Every row gives one point. To make a cloud, some directions were put in groups of two or more. Within a group, all points are equally far from the middle, so they leave a hole (a ring in 2 directions, a hollow ball in 3). The other directions are filled evenly. Then the cloud was stretched, turned, moved and blurred a little. Count the holes, and give their numbers of directions, smallest first.

Cloud (15 x 2):
[[-0.39  0.01]
 [-0.44 -0.20]
 [ 0.27 -0.24]
 [ 0.01 -0.40]
 [-0.45 -0.13]
 [ 0.29 -0.21]
 [-0.05  0.19]
 [ 0.04 -0.39]
 [ 0.32 -0.13]
 [ 0.31 -0.17]
 [-0.37  0.03]
 [-0.20  0.15]
 [-0.42 -0.27]
 [ 0.33 -0.03]
 [ 0.33 -0.04]]
Holes: 1 (2)

Cloud (21 x 3):
[[ 0.31  0.26 -0.15]
 [-0.45  0.21  0.02]
 [ 0.16  0.10  0.39]
 [-0.44 -0.12  0.03]
 [ 0.05  0.09 -0.35]
 [ 0.18 -0.07 -0.32]
 [-0.25 -0.30  0.33]
 [-0.08  0.52  0.03]
 [-0.21  0.42  0.32]
 [-0.01  0.12  0.47]
 [-0.05  0.12 -0.33]
 [-0.07 -0.39 -0.09]
 [-0.37  0.38  0.23]
 [-0.13 -0.41  0.17]
 [ 0.32 -0.23 -0.01]
 [-0.49  0.02  0.10]
 [ 0.32  0.28  0.00]
 [-0.27 -0.31  0.30]
 [-0.22 -0.34 -0.05]
 [-0.03  0.52  0.02]
 [ 0.38 -0.07 -0.09]]
Holes: 1 (3)

Cloud (30 x 4):
[[-0.16 -0.36 -0.07 -0.36]
 [ 0.35  0.28  0.11  0.21]
 [-0.06  0.17  0.05 -0.11]
 [-0.35 -0.06 -0.07  0.48]
 [-0.43 -0.28 -0.14 -0.25]
 [-0.19 -0.02  0.28  0.27]
 [-0.52  0.19  0.18  0.58]
 [-0.50  0.03 -0.46 -0.06]
 [-0.14  0.42 -0.15 -0.04]
 [ 0.07  0.59 -0.38  0.17]
 [-0.16  0.01  0.01  0.09]
 [-0.43  0.01 -0.18 -0.25]
 [-0.05  0.27  0.28  0.22]
 [-0.15  0.53  0.19  0.28]
 [-0.02 -0.04 -0.36 -0.24]
 [ 0.40  0.31  0.38  0.18]
 [-0.11  0.21  0.12  0.26]
 [-0.34  0.26  0.09  0.20]
 [ 0.03  0.08 -0.01  0.14]
 [-0.19  0.08  0.03  0.36]
 [-0.27 -0.06  0.16 -0.03]
 [-0.03 -0.34 -0.43  0.07]
 [ 0.08  0.21 -0.32 -0.17]
 [-0.29  0.19 -0.43  0.40]
 [-0.20 -0.39 -0.39 -0.17]
 [-0.26 -0.34  0.09 -0.31]
 [-0.58  0.15  0.17  0.48]
 [ 0.12  0.33  0.18  0.13]
 [ 0.09  0.38 -0.04 -0.19]
 [ 0.22 -0.02 -0.12 -0.50]]
Holes: 0

Cloud (53 x 6):
[[ 0.47 -0.12  0.10  0.59 -0.01 -0.15]
 [ 0.08  0.30  0.08  0.41  0.44  0.26]
 [-0.18  0.16  0.25 -0.48  0.05  0.07]
 [ 0.04  0.07  0.09  0.44  0.12 -0.39]
 [-0.11  0.27  0.46  0.08  0.21  0.21]
 [ 0.05 -0.28 -0.28 -0.08 -0.24  0.07]
 [ 0.58 -0.20 -0.05  0.32 -0.11 -0.17]
 [ 0.18 -0.23  0.05 -0.10 -0.23  0.39]
 [-0.29  0.13  0.20 -0.05  0.16 -0.22]
 [ 0.12  0.13 -0.33  0.54 -0.04 -0.28]
 [ 0.01  0.37  0.31  0.26 -0.16  0.19]
 [ 0.03 -0.16  0.41  0.15 -0.36  0.17]
 [-0.17 -0.01  0.54  0.14  0.03  0.18]
 [ 0.40 -0.27 -0.27  0.47  0.35  0.07]
 [-0.01  0.15 -0.12  0.47  0.11 -0.33]
 [ 0.51 -0.14 -0.42  0.39  0.14  0.01]
 [ 0.21  0.38  0.35 -0.04  0.42  0.13]
 [ 0.17 -0.01 -0.30  0.14  0.00  0.51]
 [ 0.56  0.06 -0.11 -0.16  0.23  0.03]
 [ 0.54 -0.18 -0.31  0.12  0.03 -0.10]
 [ 0.11  0.22  0.54 -0.04  0.29  0.19]
 [-0.36  0.05  0.00  0.19  0.16  0.12]
 [ 0.18  0.19  0.35  0.06  0.19 -0.43]
 [ 0.15  0.18  0.21 -0.02  0.48 -0.32]
 [ 0.01 -0.42  0.19  0.11 -0.19  0.31]
 [ 0.29 -0.12  0.32 -0.14  0.12 -0.37]
 [-0.06 -0.34  0.16 -0.29 -0.13  0.09]
 [ 0.25  0.11 -0.29  0.34  0.05  0.47]
 [-0.02 -0.28  0.22 -0.15  0.26  0.41]
 [ 0.45  0.21 -0.11  0.44 -0.17 -0.32]
 [ 0.45 -0.38  0.10  0.32  0.13  0.28]
 [ 0.34  0.46  0.15 -0.04  0.40  0.05]
 [ 0.37 -0.28 -0.17 -0.09 -0.09 -0.20]
 [ 0.14  0.34 -0.07  0.26  0.48  0.31]
 [-0.03 -0.24 -0.10  0.33  0.21  0.48]
 [ 0.32 -0.19 -0.34  0.22  0.44 -0.03]
 [ 0.15 -0.08  0.17  0.43  0.21 -0.36]
 [ 0.46 -0.24  0.13  0.59  0.05  0.15]
 [ 0.06  0.34 -0.22  0.09  0.37 -0.28]
 [-0.09 -0.05  0.38 -0.42 -0.16 -0.05]
 [-0.14 -0.25  0.02 -0.15  0.20 -0.15]
 [ 0.02 -0.21 -0.45  0.17 -0.03 -0.05]
 [ 0.03 -0.07  0.36 -0.26  0.32  0.36]
 [ 0.24  0.34 -0.20 -0.01  0.48 -0.18]
 [ 0.41 -0.35 -0.24  0.21  0.32 -0.03]
 [ 0.39 -0.29  0.26  0.36  0.18 -0.18]
 [ 0.02  0.20  0.00  0.20 -0.49 -0.14]
 [ 0.22  0.15  0.02 -0.13  0.55  0.32]
 [ 0.22  0.47 -0.06 -0.14  0.16 -0.36]
 [ 0.09 -0.11 -0.42  0.45 -0.04 -0.18]
 [ 0.43  0.17 -0.16 -0.16  0.45  0.00]
 [ 0.56 -0.21  0.15  0.37 -0.03 -0.11]
 [ 0.08 -0.23  0.31 -0.03 -0.14 -0.35]]
Holes: 2 (2, 4)

Cloud (76 x 8):
[[ 0.16 -0.03  0.04  0.27 -0.37  0.19 -0.25  0.28]
 [ 0.22 -0.25 -0.21 -0.21 -0.34 -0.29  0.11 -0.04]
 [ 0.07 -0.33 -0.23  0.23 -0.02 -0.21 -0.33  0.11]
 [-0.07 -0.21  0.15 -0.41 -0.08  0.18  0.14  0.45]
 [ 0.48 -0.15 -0.32 -0.21  0.50 -0.01  0.18  0.14]
 [ 0.51  0.16 -0.53 -0.10  0.25  0.28  0.14  0.12]
 [ 0.12 -0.05 -0.16  0.41 -0.34 -0.42 -0.01 -0.08]
 [ 0.15  0.22 -0.28  0.15 -0.19  0.63 -0.16  0.10]
 [ 0.09 -0.06 -0.11 -0.59  0.05  0.16 -0.26 -0.39]
 [ 0.11 -0.14 -0.41  0.35  0.29  0.35  0.07  0.10]
 [ 0.00  0.38 -0.30  0.01 -0.42 -0.02 -0.36  0.10]
 [-0.30  0.14 -0.01 -0.04 -0.42 -0.16 -0.19  0.32]
 [ 0.09  0.11  0.18  0.39 -0.32 -0.06 -0.12  0.25]
 [ 0.12  0.09 -0.43 -0.69  0.00  0.01 -0.21  0.20]
 [ 0.12 -0.18  0.37 -0.42  0.25  0.38 -0.18  0.18]
 [ 0.08 -0.13  0.26  0.16 -0.44  0.41 -0.31 -0.11]
 [ 0.07 -0.56  0.02  0.03 -0.19  0.28 -0.25 -0.38]
 [-0.02  0.09 -0.17 -0.27 -0.18 -0.16 -0.56  0.10]
 [ 0.05  0.70 -0.19  0.24  0.26  0.26 -0.19  0.14]
 [ 0.06  0.22  0.22 -0.16 -0.10  0.49 -0.70 -0.11]
 [ 0.02 -0.47 -0.21 -0.49  0.32 -0.31  0.03  0.02]
 [ 0.21 -0.66  0.19  0.01  0.20  0.07 -0.18 -0.07]
 [-0.25  0.60 -0.01  0.00 -0.20  0.01  0.07  0.36]
 [ 0.18  0.17 -0.01 -0.52  0.26 -0.19  0.03  0.36]
 [ 0.17 -0.50 -0.30 -0.17  0.10  0.07  0.09  0.29]
 [-0.10 -0.15  0.16 -0.62  0.32  0.18  0.04  0.30]
 [ 0.42  0.29 -0.31 -0.03 -0.06 -0.34 -0.18  0.19]
 [-0.14  0.36  0.03  0.12 -0.26 -0.22  0.31  0.32]
 [ 0.17 -0.20 -0.39 -0.09  0.44 -0.18  0.40  0.14]
 [ 0.11  0.04 -0.21  0.23  0.45 -0.13 -0.27 -0.08]
 [-0.38 -0.18  0.01 -0.37 -0.28  0.05  0.16 -0.01]
 [-0.18 -0.32  0.22  0.13 -0.24  0.38  0.08  0.07]
 [ 0.30  0.31 -0.17 -0.06 -0.06  0.46 -0.50  0.37]
 [ 0.31  0.26 -0.35  0.04  0.42 -0.34  0.13 -0.02]
 [ 0.14  0.46  0.12 -0.40  0.17 -0.07 -0.08  0.10]
 [ 0.52  0.36  0.02  0.29  0.12  0.54 -0.19 -0.03]
 [-0.18  0.20  0.18  0.38 -0.45  0.21 -0.20 -0.05]
 [ 0.36  0.26 -0.60 -0.16  0.26 -0.28  0.04  0.17]
 [ 0.20 -0.29 -0.20  0.46  0.14 -0.26 -0.20 -0.18]
 [ 0.29 -0.09 -0.48  0.15  0.24  0.16 -0.46  0.02]
 [ 0.17 -0.03 -0.15  0.02 -0.10  0.11 -0.47  0.38]
 [-0.15 -0.25  0.50  0.20 -0.20  0.23 -0.22  0.00]
 [-0.16 -0.20  0.01 -0.34  0.00 -0.45  0.15  0.41]
 [ 0.17 -0.02 -0.26 -0.12  0.24  0.36 -0.41  0.40]
 [-0.35 -0.19  0.09 -0.14 -0.09 -0.39 -0.12  0.27]
 [ 0.27 -0.22 -0.22  0.19  0.10 -0.17 -0.38  0.13]
 [ 0.31  0.26  0.12  0.11 -0.07 -0.33 -0.09 -0.05]
 [ 0.28 -0.08 -0.07 -0.14 -0.11 -0.51  0.10  0.22]
 [ 0.13  0.21 -0.48  0.41  0.13 -0.28  0.06 -0.21]
 [-0.13  0.46  0.02  0.40 -0.07 -0.13  0.25  0.36]
 [ 0.08  0.09 -0.40 -0.12  0.29  0.00  0.45  0.42]
 [-0.11 -0.50  0.09  0.21 -0.09  0.24  0.20 -0.06]
 [-0.06  0.18  0.41  0.07 -0.22  0.07 -0.45 -0.17]
 [ 0.18  0.00 -0.50 -0.11 -0.09  0.18  0.19 -0.03]
 [-0.11 -0.20 -0.08  0.64  0.12 -0.19  0.06 -0.15]
 [ 0.19  0.63 -0.40  0.09 -0.03  0.29 -0.49  0.06]
 [ 0.01 -0.14  0.00  0.11  0.50  0.30 -0.14  0.23]
 [ 0.36  0.18  0.06 -0.04  0.05  0.11  0.35  0.07]
 [-0.09  0.04  0.38  0.16  0.23  0.48 -0.19 -0.07]
 [ 0.20 -0.04 -0.42  0.30  0.12 -0.47  0.04 -0.20]
 [ 0.21 -0.21  0.23  0.43 -0.11  0.25  0.13  0.03]
 [ 0.05  0.36 -0.36  0.53  0.06  0.42 -0.10  0.00]
 [ 0.54  0.20 -0.32 -0.08  0.27 -0.09  0.29  0.10]
 [ 0.03  0.13  0.36  0.14 -0.03  0.48 -0.45 -0.32]
 [-0.16 -0.17  0.35  0.47 -0.29 -0.04 -0.08 -0.03]
 [ 0.33 -0.29 -0.09  0.01  0.42  0.14  0.20  0.30]
 [ 0.29  0.21 -0.44 -0.06  0.21  0.63 -0.13 -0.04]
 [-0.44  0.07 -0.03  0.04 -0.03 -0.17  0.29 -0.11]
 [-0.24  0.42  0.21 -0.03 -0.14 -0.01 -0.15  0.41]
 [-0.17 -0.53 -0.15 -0.33 -0.20 -0.03  0.14  0.10]
 [ 0.23 -0.43 -0.41 -0.32 -0.04  0.04 -0.09 -0.19]
 [ 0.29  0.42  0.04  0.06  0.23  0.69 -0.12  0.19]
 [ 0.16 -0.40 -0.33  0.20  0.26  0.23 -0.28 -0.23]
 [-0.03  0.33 -0.52 -0.47  0.13 -0.01  0.02  0.37]
 [-0.21 -0.38  0.14 -0.09  0.07  0.21 -0.54 -0.08]
 [ 0.37  0.56 -0.26 -0.14  0.24 -0.10  0.16  0.20]]
Holes: 2 (2, 6)

Cloud (87 x 8):
[[-0.67  0.03  0.20 -0.01 -0.15  0.06  0.26  0.29]
 [-0.21 -0.08  0.29  0.09 -0.12 -0.32  0.22 -0.51]
 [-0.60  0.19  0.12  0.09  0.24 -0.21  0.57 -0.27]
 [ 0.44 -0.03  0.43 -0.01  0.30  0.11  0.50  0.02]
 [-0.15 -0.01  0.21  0.07  0.31  0.25  0.64 -0.25]
 [ 0.01  0.03  0.19  0.13  0.13  0.30 -0.46 -0.26]
 [-0.55  0.41 -0.21 -0.12 -0.15 -0.10  0.02 -0.25]
 [-0.05 -0.17 -0.07 -0.09 -0.16  0.01 -0.19  0.37]
 [-0.05  0.06  0.27 -0.41 -0.24  0.23 -0.42 -0.11]
 [ 0.38 -0.14  0.03 -0.22 -0.11  0.47 -0.13 -0.04]
 [ 0.15  0.25  0.37 -0.04 -0.05  0.32 -0.35 -0.48]
 [-0.08  0.07  0.50 -0.19  0.14  0.22 -0.20 -0.18]
 [ 0.31  0.30 -0.28 -0.06  0.11  0.24 -0.31 -0.13]
 [ 0.17 -0.09 -0.29 -0.36  0.23  0.27  0.12  0.19]
 [ 0.32  0.27  0.60 -0.07  0.12  0.07  0.25 -0.29]
 [ 0.29  0.31  0.54  0.07 -0.01  0.10 -0.03 -0.42]
 [ 0.01 -0.11  0.01 -0.10  0.12  0.54 -0.35 -0.32]
 [-0.18 -0.36  0.05  0.08  0.07  0.20  0.00  0.41]
 [-0.12  0.35  0.15 -0.03 -0.17  0.51  0.11 -0.34]
 [-0.66 -0.01  0.30  0.03  0.03  0.04  0.44 -0.17]
 [-0.44 -0.18 -0.02 -0.14  0.49 -0.10  0.51 -0.05]
 [-0.66  0.27  0.19  0.02 -0.18  0.19  0.10  0.25]
 [-0.25  0.40  0.66  0.17 -0.03 -0.07  0.02  0.02]
 [ 0.17 -0.01 -0.42 -0.10  0.20  0.48  0.03  0.01]
 [ 0.06 -0.11  0.03  0.26  0.25  0.11  0.30 -0.50]
 [ 0.06  0.13  0.13  0.26 -0.12  0.33 -0.29 -0.47]
 [ 0.29  0.15  0.46 -0.20 -0.04  0.33 -0.31  0.13]
 [-0.78  0.15  0.30  0.27 -0.03 -0.03  0.14  0.18]
 [ 0.22 -0.32 -0.02 -0.07 -0.09 -0.12 -0.03  0.16]
 [-0.32 -0.02  0.06  0.37 -0.15 -0.03  0.11  0.35]
 [-0.08  0.37 -0.10  0.20 -0.22  0.31 -0.03 -0.53]
 [ 0.28 -0.01  0.37 -0.08  0.02  0.43 -0.18 -0.37]
 [ 0.20  0.05  0.32  0.27  0.21  0.23 -0.18 -0.11]
 [-0.08 -0.28 -0.49 -0.24  0.46 -0.09  0.14 -0.18]
 [ 0.18 -0.41  0.22 -0.12  0.12  0.02  0.23 -0.37]
 [-0.18  0.58 -0.12 -0.08 -0.03  0.16 -0.25 -0.04]
 [ 0.38 -0.36  0.13  0.06  0.15  0.06 -0.04 -0.20]
 [-0.49  0.11 -0.17  0.06  0.24 -0.35  0.42 -0.30]
 [-0.51  0.28 -0.24  0.08 -0.33  0.08 -0.25 -0.13]
 [ 0.20 -0.17  0.01 -0.20 -0.24  0.08  0.16 -0.59]
 [ 0.11  0.30  0.51 -0.22 -0.30  0.20 -0.23 -0.37]
 [-0.02  0.08 -0.42  0.21  0.47  0.00  0.31  0.00]
 [-0.18 -0.04 -0.45  0.08  0.21  0.41 -0.10  0.10]
 [-0.04  0.54  0.22  0.09 -0.34  0.01 -0.11  0.06]
 [ 0.28  0.42 -0.05 -0.09  0.16  0.20 -0.34 -0.13]
 [ 0.46 -0.07  0.00  0.04  0.04  0.18  0.30  0.17]
 [ 0.03 -0.20 -0.32  0.00  0.69  0.08  0.36  0.10]
 [ 0.45 -0.22 -0.01 -0.32  0.17  0.28 -0.27 -0.34]
 [ 0.35  0.10  0.45  0.16  0.32  0.29  0.43  0.06]
 [ 0.15  0.18  0.02  0.08 -0.11  0.25 -0.50 -0.48]
 [ 0.18  0.37  0.50 -0.13  0.17  0.16 -0.19 -0.08]
 [-0.23  0.47  0.03 -0.19  0.15  0.20  0.04 -0.56]
 [ 0.01 -0.01 -0.46  0.16  0.32  0.19  0.44 -0.10]
 [-0.32  0.37  0.21  0.08  0.10  0.15  0.17 -0.63]
 [-0.56  0.17 -0.05  0.23 -0.16  0.31 -0.32 -0.03]
 [-0.10  0.34  0.54  0.20 -0.19  0.39  0.16 -0.15]
 [-0.01  0.06  0.33 -0.33  0.15  0.05 -0.16  0.28]
 [-0.44 -0.06  0.03  0.21 -0.29 -0.01 -0.42 -0.26]
 [ 0.37 -0.27  0.41 -0.09  0.18  0.10  0.30 -0.13]
 [ 0.31  0.02  0.00 -0.31 -0.17  0.38  0.14 -0.32]
 [-0.16 -0.20  0.17 -0.07  0.04 -0.32  0.32  0.32]
 [ 0.34  0.23 -0.31 -0.14  0.15  0.48  0.02 -0.24]
 [ 0.42  0.38  0.01 -0.10  0.39  0.23 -0.01 -0.38]
 [ 0.21  0.43  0.17 -0.20 -0.32  0.19  0.19 -0.39]
 [ 0.15  0.38  0.65 -0.12 -0.17  0.08  0.28  0.01]
 [ 0.36 -0.33  0.21 -0.22  0.11  0.30 -0.19 -0.20]
 [ 0.02  0.31  0.58  0.27 -0.26  0.25 -0.05 -0.24]
 [-0.22 -0.18 -0.10  0.29  0.20 -0.08  0.62  0.19]
 [ 0.03  0.13 -0.14  0.08  0.27 -0.31  0.47 -0.24]
 [-0.56  0.24  0.14  0.10 -0.30  0.29 -0.23  0.14]
 [ 0.33  0.22  0.01 -0.13  0.43  0.22  0.60  0.01]
 [-0.49  0.01  0.21 -0.09  0.01  0.16  0.19  0.44]
 [-0.51  0.31 -0.37  0.19  0.19  0.18 -0.15 -0.08]
 [-0.32  0.42 -0.10 -0.25  0.36  0.31  0.05  0.03]
 [ 0.23  0.14 -0.14 -0.08  0.41  0.40  0.15  0.34]
 [ 0.12 -0.25  0.30 -0.10  0.18  0.32  0.20  0.34]
 [ 0.30  0.05  0.17  0.31  0.44  0.04  0.36  0.03]
 [-0.07  0.12  0.37  0.01 -0.12  0.04 -0.39  0.30]
 [ 0.17 -0.22 -0.44 -0.26  0.05  0.14 -0.17  0.01]
 [-0.06 -0.02  0.16 -0.08 -0.20  0.08 -0.63  0.00]
 [-0.43  0.57 -0.15  0.01 -0.04  0.30 -0.14 -0.22]
 [-0.02 -0.03 -0.41 -0.10 -0.08  0.12 -0.32  0.10]
 [-0.17 -0.11 -0.25  0.13 -0.14  0.00  0.47 -0.01]
 [-0.36  0.20  0.25 -0.06 -0.28  0.07  0.53  0.00]
 [ 0.34  0.20  0.37  0.09  0.37  0.11  0.65 -0.01]
 [ 0.33  0.10 -0.06 -0.03  0.08  0.34 -0.15  0.34]
 [-0.08 -0.23 -0.04  0.10  0.36  0.17  0.21  0.51]]
Holes: 2 (4, 4)
